Rows are points. Any point is a mix of the corners, with weights that add up to 1. It lies inside the corners' shape when no weight is negative. Say inside or outside, and name the corners with a negative weight.
(in the rows, 128 means zero)

Corners:
(1): [181  56]
(2): [141 148]
(3): [ 75 170]
Points:
[155 111] => inside
[115 120] => outside (2)
[ 83 164] => inside
[ 96 150] => inside
[162  67] => outside (2)
[158  78] => outside (2)
[ 81 165] => inside
[174  65] => inside

Corners:
(1): [164 183 164  81]
(2): [168  71  85  70]
(3): [117  58 176 230]
(4): [211 134  99 108]
(5): [ 57 179 116  83]
Points:
[141 100 125 104] => outside (4)
[ 96 161 164 128] => outside (2, 4)
[140 124 121  97] => inside
[200 133 104 109] => inside
[148 121 123  92] => inside

Corners:
(1): [178  53 176  84 131 120]
(2): [137 111   7 246 207 173]
(3): [116 105 152 135 120  92]
(4): [ 98 100 170  77 182 154]
(5): [119 173 178  64  88 151]
(6): [125 200 198  94 113  85]
(7): [148 171  95 106 141  74]
Points:
[138 142 110 123 145 100] => inside
[164  45 158 104 140 146] => outside (6, 7)
[119 115 148 120 135 107] => inside
[137 122  85 160 170 126] => outside (5)
[127 161 150 123 140 113] => inside
[139  90 163  96 145 126] => inside

Corners:
(1): [ 59 109  66 106 153 113  93 136 249]
(2): [152  67 153 148 139 140 108  92 137]
(3): [ 86 158 130 100 116 115 138  80 107]
(4): [179  93 168 187 160  75  38  68 108]
(5): [128  86 110  97 153 161 151 103 134]
(6): [114 143 102 148  99  53 133 120 120]
(7): [125 137 100 135  71 133 124 152 102]
(8): [ 91 128 166 172 130 107 122 149  52]
(9): [133  55 144 109 156 137 106 127 146]
(10): [119 172 179 144 157 132 125 133 107]
Points:
[151  91 130 139 118 108 111  89 115] => outside (1, 8, 10)
[125 126 132 133 116 105 117 100  89] => outside (1, 2, 10)
[101 115 132 131 149 102  99 119 148] => outside (2, 5, 7)
[145  92 146 151 138 118  97  98 125] => inside
[123 137 150 140 140 123 113 125 118] => inside
[147  93 155 120 145 149 116  90 119] => outside (1, 6, 8)
[ 94 116 118 131 139 116 114 128 144] => inside
[ 99 135 124 128 118 109 127 120 127] => outside (4, 5)
